Every row gives one point. Each copy is the shape, with its points in the same order, turned, moved and blurred by noise. Some copies are also mirrored. Which?

Shape (6 x 2)
[[-1.75 -0.67]
 [ 2.68 -0.82]
 [-1.62  0.64]
 [ 0.26 -1.57]
 [-1.27 -0.69]
 [-0.83  3.64]]
Copy 1 (6 x 2)
[[ 1.13 -0.02]
 [-2.57  1.22]
 [ 1.58  0.63]
 [-0.55 -0.44]
 [ 0.88 -0.04]
 [ 1.99  4.11]]
Copy 1 is: mirrored
Copy 2 (6 x 2)
[[ 2.26  0.19]
 [-1.98 -1.75]
 [ 1.38  1.08]
 [ 0.86 -1.44]
 [ 1.52 -0.20]
 [-0.38  3.44]]
Copy 2 is: mirrored
Copy 3 (6 x 2)
[[ 2.35  0.56]
 [-1.92 -0.70]
 [ 1.90  1.74]
 [ 0.67 -0.81]
 [ 1.90  0.37]
 [ 0.38  4.51]]
Copy 3 is: mirrored

Shape (6 x 3)
[[ 1.42  1.91 -1.35]
 [-2.31 -3.42 -2.04]
 [-2.11 -1.40 -0.34]
 [ 1.77  1.81  0.54]
 [ 1.00 -0.79  1.09]
 [-2.38 -1.20 -0.95]]
Copy 1 (6 x 3)
[[-1.13 -2.33 -1.89]
 [ 2.20 -1.50  3.71]
 [ 1.30  0.08  1.78]
 [-2.22 -0.84 -1.66]
 [-2.14 -0.20  1.15]
 [ 1.78 -0.40  1.66]]
Copy 1 is: mirrored
Copy 2 (6 x 3)
[[ 0.32 -1.17 -2.85]
 [ 1.01 -1.28  3.94]
 [-0.78 -0.32  2.39]
 [-0.44  0.26 -2.69]
 [ 0.47  1.90 -0.62]
 [-0.51 -0.81  2.36]]
Copy 2 is: only turned
Copy 3 (6 x 3)
[[-2.47  0.93  1.23]
 [-0.26 -3.59 -2.56]
 [ 0.72 -2.06 -0.96]
 [-0.77  2.11  1.25]
 [ 0.40  0.81 -0.95]
 [ 0.45 -2.87 -0.75]]
Copy 3 is: only turned

Shape (9 x 4)
[[ 1.58  1.62  1.46 -0.51]
 [ 1.75  0.26  0.22 -2.36]
 [-1.19  0.81  2.35 -0.62]
 [ 0.24  1.28 -0.48  2.48]
 [-3.00 -0.24 -0.60 -4.41]
 [ 1.79  0.37 -0.63  2.18]
 [ 0.06  1.76 -0.20 -2.71]
 [-1.48  0.53 -0.36 -1.46]
 [ 3.13 -0.03  2.20  1.89]]
Copy 1 (9 x 4)
[[ 1.74  0.41  2.39  0.18]
 [ 1.36  2.34  0.74  0.66]
 [ 1.98 -1.35 -0.02 -0.62]
 [-1.47 -1.63  2.80  0.33]
 [ 1.25  0.54 -4.03  1.95]
 [-1.64  0.03  3.29 -0.34]
 [ 1.57  0.88  0.01  2.20]
 [ 0.28 -0.32 -0.94  1.15]
 [ 0.49  0.63  4.07 -2.43]]
Copy 1 is: mirrored
Copy 2 (9 x 4)
[[ 1.27  0.88  1.00  0.26]
 [ 2.80 -0.78 -1.25  0.34]
 [ 0.13 -0.62  1.99 -1.12]
 [-2.25  1.56 -0.43  0.81]
 [ 1.82 -5.10 -0.79 -1.32]
 [-0.91  2.28 -1.47  0.64]
 [ 1.84 -2.32  0.22  0.95]
 [ 0.08 -1.85 -0.43 -0.09]
 [ 0.58  4.29  0.30 -0.68]]
Copy 2 is: mirrored
Copy 3 (9 x 4)
[[ 1.47  2.22 -0.97 -0.07]
 [-0.10  3.69  0.94  0.57]
 [ 2.20  0.39 -0.19 -1.39]
 [ 0.33 -0.57 -2.65  1.23]
 [ 0.91 -0.29  5.21 -0.20]
 [-0.85  0.59 -2.82  1.11]
 [ 1.55  1.67  1.87  1.19]
 [ 0.57 -0.30  1.88  0.49]
 [ 0.20  2.61 -4.11 -1.00]]
Copy 3 is: only turned

Shape (12 x 8)
[[ 1.04  2.76  1.05  0.13 -1.54  1.05  0.74 -2.24]
 [ 0.72 -2.11 -1.63  0.95  2.14  0.69  1.04  0.68]
 [ 1.53 -0.10 -0.58  1.30  0.92 -1.90  1.48  1.30]
 [-1.63 -0.59  3.41 -0.81  2.22 -1.28  0.62 -1.06]
 [ 1.10 -1.31 -2.83  2.24  1.25  0.39  1.80  1.27]
 [ 0.98  3.42  0.52 -0.07 -1.77  2.47  1.26  1.62]
 [-1.62  1.60  1.51 -1.00  3.29 -1.19 -2.10 -1.13]
 [-1.74  1.58  3.68 -2.74  1.50  0.66 -1.96 -1.50]
 [ 1.47 -0.70 -1.05 -1.17  1.32 -0.88  1.11  1.01]
 [ 0.72  2.93  0.69 -2.33 -1.47  1.07  0.72 -1.42]
 [ 3.14 -1.49  0.16  1.48  2.78  0.24  0.24  0.74]
 [ 2.24 -1.44 -1.99  1.95 -2.00  0.99 -0.88  1.98]]
Copy 1 (12 x 8)
[[-1.04 -1.22 -0.87 -1.58  1.49  0.37  0.75 -2.87]
 [ 1.23 -0.74 -0.91  1.50 -0.47  0.54  1.83  3.00]
 [ 3.12 -1.71 -1.15 -1.19  0.40 -0.95  0.40  1.77]
 [ 2.68  0.80  0.03  1.88  3.77  0.96 -0.10 -0.81]
 [ 1.34 -2.08 -0.62 -0.41 -1.37  0.24  1.91  3.96]
 [ 0.05 -4.81 -0.47 -0.72 -1.12  0.62 -0.40 -2.29]
 [ 1.69  0.90  2.92  1.60  3.42 -1.04  0.48 -1.17]
 [-0.07  0.41  1.46  2.70  3.50 -0.24 -0.96 -3.50]
 [ 1.13 -1.57 -0.49  0.76  0.48 -1.15 -0.55  2.12]
 [-1.84 -2.41 -0.71 -0.67  1.73 -0.81 -1.05 -2.12]
 [ 2.39 -0.24 -1.16  1.38 -1.00 -1.82  2.16  1.96]
 [ 0.08 -0.59 -1.18 -0.84 -4.25  0.18  0.21  1.59]]
Copy 1 is: mirrored
Copy 2 (12 x 8)
[[ 0.93 -0.63 -0.23 -0.66  0.96 -0.24 -4.01  0.82]
 [ 2.96  1.27  2.46  1.33  1.43  0.35  1.09 -2.27]
 [ 1.11  0.06  1.91  1.03  4.09  0.97  0.05 -1.15]
 [-0.33 -3.64  0.79  0.40 -0.24  0.86  0.41 -2.67]
 [ 3.27  2.22  2.82  0.75  3.22 -0.31  0.83 -1.46]
 [ 0.17  1.28  1.86 -1.05  0.84  0.70 -2.39  3.09]
 [-1.30 -1.94 -1.22  2.97 -0.61 -0.24  0.54 -1.31]
 [-1.33 -2.69 -1.34  1.05 -2.88  1.24 -0.81 -0.51]
 [ 2.54 -0.25  1.32  1.75  2.25  2.14  0.55 -0.56]
 [ 1.42 -1.32 -0.56 -0.06  0.11  1.10 -2.91  2.25]
 [ 1.33  1.55  2.75  2.40  2.01  1.71 -0.84 -3.17]
 [ 2.18  4.22  0.60 -1.05  2.95  1.95 -0.23 -1.06]]
Copy 2 is: mirrored
Copy 3 (12 x 8)
[[-2.84  1.79 -1.17  0.85  1.68 -2.50  1.27 -0.08]
 [ 1.30 -2.41  1.86  0.77 -0.85 -0.62  0.72  0.05]
 [-0.47 -0.96  2.28 -1.18  0.58  0.96  1.75  0.76]
 [ 0.22  0.53  1.15 -0.78  2.25 -1.08 -3.69  1.09]
 [ 0.91 -2.61  1.47  0.60 -1.26  0.12  2.66  0.98]
 [-2.25  0.56 -0.66  3.73  2.92 -0.08  2.48  0.21]
 [ 2.19  2.40  0.29 -0.79  2.45 -1.01 -2.31 -1.24]
 [ 0.14  2.66 -0.38  1.41  3.14 -1.58 -3.85 -1.32]
 [ 0.15 -0.17  3.59  0.97  0.15  0.08  0.80 -0.28]
 [-2.56  3.04  0.41  2.47  1.88 -2.36  0.43 -0.32]
 [ 0.12 -3.11  2.13 -0.32  0.94 -0.45  0.58 -1.50]
 [-1.69 -1.79 -0.14  1.81 -2.10  1.92  2.33 -1.56]]
Copy 3 is: mirrored
Copy 4 (12 x 8)
[[-0.50  0.24 -0.95 -2.59  0.90  0.10 -2.33  1.55]
 [ 0.14 -2.26  0.27  1.71 -1.81 -1.68 -0.02 -2.08]
 [-0.06  0.10 -0.54  3.00  1.06 -2.34 -1.18 -0.86]
 [-2.40 -2.22 -1.92  1.51 -1.16 -0.72  1.79  2.55]
 [ 0.26 -0.96  1.24  2.03  0.16 -2.99 -1.63 -3.40]
 [-0.07  0.64 -0.48 -3.36  2.89 -1.37  0.32 -0.68]
 [-1.91  0.45 -2.90  0.26 -2.90 -2.48  1.98  2.30]
 [-1.74 -0.19 -3.21 -1.49 -1.67 -0.14  3.30  3.30]
 [ 1.39 -1.56 -1.31  1.59  0.20 -2.49 -0.07 -0.01]
 [ 1.32 -0.05 -1.41 -3.21  0.94 -0.78 -0.47  2.61]
 [-0.71 -1.55 -2.41  2.07 -0.03 -0.94 -0.69 -2.94]
 [ 1.69  1.37  0.89  1.17  0.95  0.29  0.20 -3.43]]
Copy 4 is: only turned
